Every row gives one point. To make a cloud, some directions were put in groups of two or more. Within a group, all points are equally far from the middle, so they leave a hole (a ring in 2 directions, a hollow ball in 3). The other directions are filled evenly. Then the cloud was stretched, turned, moved and blurred a little. Count the holes, and give their numbers of directions, smallest first.

Cloud, 14 rows:
[[-19 -37]
 [-12  -8]
 [  8   3]
 [ -8  13]
 [-30 -60]
 [ 19 -54]
 [-43 -32]
 [  9 -42]
 [-31  -4]
 [-23 -43]
 [-16 -17]
 [-13 -37]
 [ 11 -13]
 [ -7 -10]]
Holes: 0

Cloud:
[[-19   1]
 [-32  18]
 [-18  60]
 [ -2 -14]
 [-28  16]
 [-43  14]
 [-23  -8]
 [-37  37]
 [ 33  38]
 [ -5  13]
 [  3  33]
 [-27  20]
 [ 35  23]]
Holes: 0

Cloud:
[[ 24 -55]
 [  1 -11]
 [-42   0]
 [-44  37]
 [ 39  -9]
 [-60 -32]
 [-33   3]
 [ 15 -29]
 [ 37  19]
 [ 26 -15]
 [ 33  43]
 [  0 -39]
 [ 37  51]
 [ 27  19]
 [-42  12]]
Holes: 0

Cloud:
[[-17 -20   5]
 [ 13  27  53]
 [  1 -40 -11]
 [-37 -26   3]
 [ 20  20  19]
 [ -9 -18 -60]
 [  2 -11 -53]
 [-26   7  12]
 [-21   6 -15]
 [ -5  18 -16]
 [ -4   6 -28]
 [  4   2  25]
 [ -4  17  29]
 [-19 -31  -6]
 [-15  29  35]
 [-10 -25  29]
 [ -2 -10  10]
 [ 14 -21 -21]
 [ 49  17   7]
 [-38 -10  17]
 [ -5  18   1]]
Holes: 0

Cloud:
[[-17 -50 -27]
 [-10 -41  25]
 [-20  25   2]
 [ -9   2 -55]
 [ -7 -55 -24]
 [ 37 -16  -6]
 [-22 -21 -58]
 [ -2   9 -48]
 [  7 -53 -10]
 [ 49 -22 -31]
 [ 27 -57 -31]
 [-35 -36  17]
 [ 18 -60 -33]
 [ 10 -33  27]
 [-26 -41  11]
 [-50  -9   2]
 [ 39 -41 -21]
 [-27 -32 -47]
 [ 31   4  -7]
 [ 19  11  22]
 [ 39 -33 -14]]
Holes: 1 (2)

Cloud (28 x 4):
[[-28   6  27   4]
 [-16  55 -24 -15]
 [  7  12 -13 -46]
 [ 12  25 -53  -5]
 [-19   3  37  20]
 [ 39  38  31   9]
 [ 10  32 -15  33]
 [ 37 -21  21  21]
 [ 39 -37  -1  39]
 [-47  -5 -33 -14]
 [-25  14 -21  34]
 [ -4 -27   4  24]
 [ 16  51  18   3]
 [ 11  28 -22 -46]
 [-12  14  50  37]
 [ 37  33  16   9]
 [ 23  15 -28 -15]
 [-30  24 -11  20]
 [  4  -3 -60 -34]
 [-18  23  -9  36]
 [  3  30 -22 -59]
 [ 30 -29  10  25]
 [  2  49 -22 -34]
 [-43  12 -31  10]
 [-22  53 -29 -17]
 [  7   6  -2 -40]
 [  8   2 -53 -33]
 [ 20 -10  47   2]]
Holes: 1 (2)

Cloud:
[[-23  15  -4 -29]
 [-28 -14 -29 -13]
 [-33   9  18 -31]
 [ -8  12  24   7]
 [ 17  37  -8 -30]
 [  6 -37  -1  -4]
 [  2  -6 -31 -56]
 [  0   2 -44 -42]
 [ 38  30  -4 -15]
 [  4   3  11  35]
 [  7   8  40 -19]
 [  8 -39  22 -48]
 [ 21 -25 -40  24]
 [ -9 -10  37  27]
 [-24  12 -41   3]
 [  4 -31   3 -60]
 [  1  31  -7 -48]
 [-19  17 -49   9]
 [ 37 -15  21 -39]
 [-15 -48   2  14]
 [ -3 -17  38  22]
 [-39 -18 -28   5]
 [  0  30   2 -44]
 [-23  21 -35  26]
 [ -5  13 -29 -51]
 [ 37 -16   7 -26]
 [  9  -1  26  12]
 [  8 -29 -41  11]
 [ -9  23  -7 -48]]
Holes: 1 (2)

Cloud, 32 rows:
[[-28  19 -16   5]
 [  1  23  14  12]
 [  4  -9  17  -1]
 [-23  17 -45  -4]
 [ 17  41 -42   8]
 [ -4  31 -60  -1]
 [ 17 -23 -20 -18]
 [-33   2   0   4]
 [-21   6 -17  39]
 [ -1 -34 -12   3]
 [ -7   4 -28 -22]
 [  7   3 -31  27]
 [ 30  -9  -5  32]
 [  1  20   1 -17]
 [ 24 -31   1 -16]
 [ 20   0  -6  27]
 [-33 -22  -6 -11]
 [ 14  13 -23  13]
 [  9 -11  13   6]
 [ 26  -6   0  20]
 [-26  -1 -20 -25]
 [ 16  11 -13 -46]
 [ 19  11 -48 -24]
 [-18  -5   2 -11]
 [ -7  30  -6 -20]
 [-14  -1  19  11]
 [ 31  -9  18  10]
 [-20  23  -9  17]
 [  0  34 -37  34]
 [ 12 -20  10  40]
 [ -5  -3  -8  37]
 [-28   3 -20   7]]
Holes: 0

Cloud (46 x 6):
[[ 20 -21  20 -21  11 -27]
 [ 36  53  32 -24  16  47]
 [ 29  12 -10  -6   2  44]
 [ 29  59   1   6  14 -44]
 [-29 -18  35  -9 -15  10]
 [ 24   7  28  15 -13 -50]
 [-31  10 -19  20   3  18]
 [ 38  23  12 -37 -37 -16]
 [-19 -41  12   1  -7   6]
 [ -5  -2  31  29  -6  -6]
 [  4  47  41  30 -21 -11]
 [-30 -14  43  -8 -26 -20]
 [-35 -23 -16   0   9 -13]
 [ 26  15  49  58   5  -5]
 [  8 -43  17  38  -1   8]
 [ 50   2  30  -1  11  51]
 [  5  25  19 -18   2 -43]
 [  3 -41   9 -21  35  28]
 [-45  17  24  10 -46 -19]
 [ -7  -2  25 -37   2  34]
 [-18   8  40  10 -11 -39]
 [-10  32   3 -27  24  -5]
 [ 33  31  11 -24  14  -7]
 [ 23 -22   3 -23  47   8]
 [-25  18  28  45  17 -40]
 [ 38  -8  54  25   2  21]
 [ -2  19  19 -18   6  27]
 [ -3  60  25   3  14 -33]
 [ -7   5  49  -9 -10   1]
 [ 42 -31  16  41 -27  25]
 [  6  24  44 -28  -4  36]
 [  2  60 -17 -17 -15  10]
 [-12  27 -16 -53  -5 -12]
 [  0  51  18   5 -25   5]
 [-21 -11   4  19   6  15]
 [ -2 -10  31  51   8 -30]
 [-18  20  -6  39  29  12]
 [  8  50 -10  13 -20 -23]
 [  8  17 -29  46 -40  26]
 [ 14   9  30   6  24 -27]
 [  3  18  40  -7 -45 -13]
 [ 29  49  34  35 -11  18]
 [  8   6  12   3  56  -1]
 [ 23  -6 -11  36 -20  15]
 [ 44   4 -31  -9   0  21]
 [ 31  -5   2  40  11 -29]]
Holes: 0

Cloud (53 x 6):
[[ 13 -10  12 -21 -14  11]
 [-22 -12 -14  45 -16   5]
 [  9   8  -8   4  35  41]
 [ 15 -14  21 -10  60   2]
 [-18  16 -32 -28 -26 -13]
 [ -4  -1  15  37  33 -26]
 [  8  42 -43   8  21   8]
 [ -7  29   0  37 -12  16]
 [-30  26 -11 -14   1   1]
 [ -7  28 -13 -28   4 -19]
 [ 34  21   7  -4 -25  -7]
 [ 45   7  -3  18 -18   5]
 [ 15  29 -10  19 -13 -25]
 [-11 -16 -15  21  35   6]
 [-40  12   3  -6 -21 -12]
 [ -6 -36  22 -23  24  -9]
 [ 44  15  18  -3 -14  -4]
 [  4  26 -22  31  29  -9]
 [-10  16  13  -5  10  33]
 [  4  30   4 -33  24 -32]
 [ 29  17 -16   2  42 -41]
 [ -3   4 -38  19   1 -34]
 [  2 -33 -30  -4   3  17]
 [-14 -25   6   1  51 -12]
 [ 30  18 -24 -26   6   7]
 [ 25  -1   4 -37  16 -16]
 [ 11   0  34  34  22   1]
 [-10   7 -22  25 -20 -36]
 [-11  20  29 -11  40   3]
 [ 14 -20 -49  -8 -11   7]
 [ 35 -21  19  31  33  -5]
 [ 32 -31 -15  17  12 -14]
 [ 35  21 -35  22  -9  -9]
 [-10  29 -17 -20  21 -15]
 [  1 -26  26 -10 -16   0]
 [ 24 -29 -11  15  32   4]
 [ 16 -18   1   7  49  10]
 [ 29  16   2 -32   0   2]
 [ 17 -27  -4  27 -26   8]
 [ 41 -16 -12  24   4   0]
 [ 18  -9  15 -19 -24 -10]
 [ 15  27 -22  14  38 -27]
 [  3 -45  32  22   7 -27]
 [ 42  45 -27  26  -5   1]
 [ 53   2  -8  31  16  23]
 [ 22 -39  16  25  44 -22]
 [-27 -17 -12  36   7 -31]
 [-15   7  16  21   3 -45]
 [-27   8  21   5  -8   4]
 [-37 -20 -28   6  10  11]
 [ 33  15 -34 -14  16  -3]
 [ 32 -21 -29  12  11   6]
 [ 35  19  12 -18  -5  31]]
Holes: 2 (2, 2)
